Every row gives one point. A path goes straight from each point to the next, and from the last back to the first. The post is the endless flat space through its rows: a point in 2 columns, a line in 3, a plane in 4, and so on, so that a path can go around it. How many times does the path go around the post? Going back the other way cancels.

Post, one row:
[[0.38 0.31]]
Path, 24 rows:
[[-1.09  2.38]
 [-0.15  3.94]
 [ 2.61  1.51]
 [ 3.23 -1.38]
 [-0.02 -0.93]
 [-2.30  0.51]
 [-0.06  1.70]
 [ 1.77  4.39]
 [ 1.72  3.66]
 [ 1.41  0.97]
 [ 2.58 -1.89]
 [-0.91 -1.30]
 [-2.29 -0.15]
 [ 0.23  2.21]
 [ 1.42  1.50]
 [ 3.57  0.29]
 [ 0.44 -1.04]
 [-1.17 -1.55]
 [-0.97  0.50]
 [-0.17  3.84]
 [ 1.63  0.54]
 [ 2.05 -1.32]
 [-0.32 -1.20]
 [-3.88  0.61]]
Times around: 4

Post:
[[-0.63  1.11 -2.22  0.97]
 [ 0.26  0.58 -0.07 -0.10]
 [ 2.06 -1.83  4.17  3.66]]
Path, 13 rows:
[[ 0.33  1.61  1.84  0.18]
 [ 2.91  1.79  2.80 -0.16]
 [ 1.63 -0.41 -2.64 -1.28]
 [ 0.11 -1.22 -1.48 -1.02]
 [-1.58  0.09  0.12  2.46]
 [-0.71  0.31  2.06  5.57]
 [-0.32  1.82  1.84  1.00]
 [-3.05  2.98  0.07 -1.17]
 [ 1.55  1.54  4.51  1.81]
 [ 2.89 -0.03 -0.55  3.15]
 [ 1.20 -1.59 -0.76  0.20]
 [-0.56 -1.36  1.55  1.74]
 [-2.09  0.15 -1.57  2.66]]
Times around: 2

Post, 7 rows:
[[-0.90  0.26 -2.27 -2.86 -3.14  1.03 -1.19 -0.26]
 [-0.17  0.13  1.08 -1.26  2.07 -1.89  2.99  0.76]
 [-0.31 -0.94  0.49 -2.84 -2.02  1.82 -3.46 -4.06]
 [-0.42  2.44 -0.57  5.20 -1.87 -1.60 -0.44  1.13]
 [-1.44  1.31 -0.21 -0.02 -2.13  2.88 -3.48 -0.07]
 [ 1.74 -0.98  3.07 -0.26 -1.05  1.30  2.87 -1.51]
 [ 0.76 -0.57  0.12  6.89  1.32  0.16  3.20 -0.38]]
Path:
[[-0.70  0.35 -0.30 -0.01 -2.47  0.34  3.32 -1.67]
 [-1.03 -1.25  2.53  1.09  3.64 -0.24  0.25 -1.63]
 [ 0.76 -1.74  0.47  1.17 -3.41  0.73  0.56  1.64]
 [ 0.65 -2.54  1.61  4.06 -0.95  2.94 -1.00 -1.77]
 [-2.03 -0.45 -0.47 -1.02 -3.26  0.35 -0.58 -0.36]
 [-2.79 -1.20 -2.33 -0.77  0.93  0.86 -0.27 -1.79]
 [-0.84 -0.43  2.77 -0.80 -3.09  0.51  0.73  0.71]
 [ 0.43 -1.02  1.90  1.12 -1.10  1.34  2.42  0.60]
 [-3.77 -0.51  1.15  1.54  1.56 -0.20 -0.47 -1.11]
 [-1.27  0.93  1.52  1.70 -0.65  0.33  3.73 -2.07]
 [ 0.20  3.08  0.65  1.61 -3.90  3.32 -0.57  0.57]
 [ 4.62  0.24 -0.96  3.99  0.19 -0.94  5.86 -1.46]
 [-0.36  0.38 -0.63  0.92  4.53  1.43 -0.86  0.90]
 [-0.58  1.83 -0.98  1.02 -0.56  3.16 -0.23  1.74]
 [ 0.61  0.01  1.28  1.41 -2.00  1.30  0.74 -3.65]
 [-0.51 -1.03  0.79  0.88 -0.02  3.04  1.02 -3.60]
 [-0.87  2.55 -1.00 -2.12 -1.77  1.73 -0.78 -2.29]
 [ 1.91  1.66  2.21  1.05  1.52  0.37 -0.99 -1.22]
 [ 2.59 -0.79  0.62  0.48 -3.27  1.36  0.77  0.51]
 [-0.83 -0.43  1.06  0.51  4.22  0.78 -3.08 -1.57]
 [ 1.46  1.25 -1.25 -1.31 -1.17 -0.30 -2.03 -2.14]
 [-0.95  3.97 -0.87 -0.95 -3.55  2.35 -1.79 -2.24]]
Times around: 0
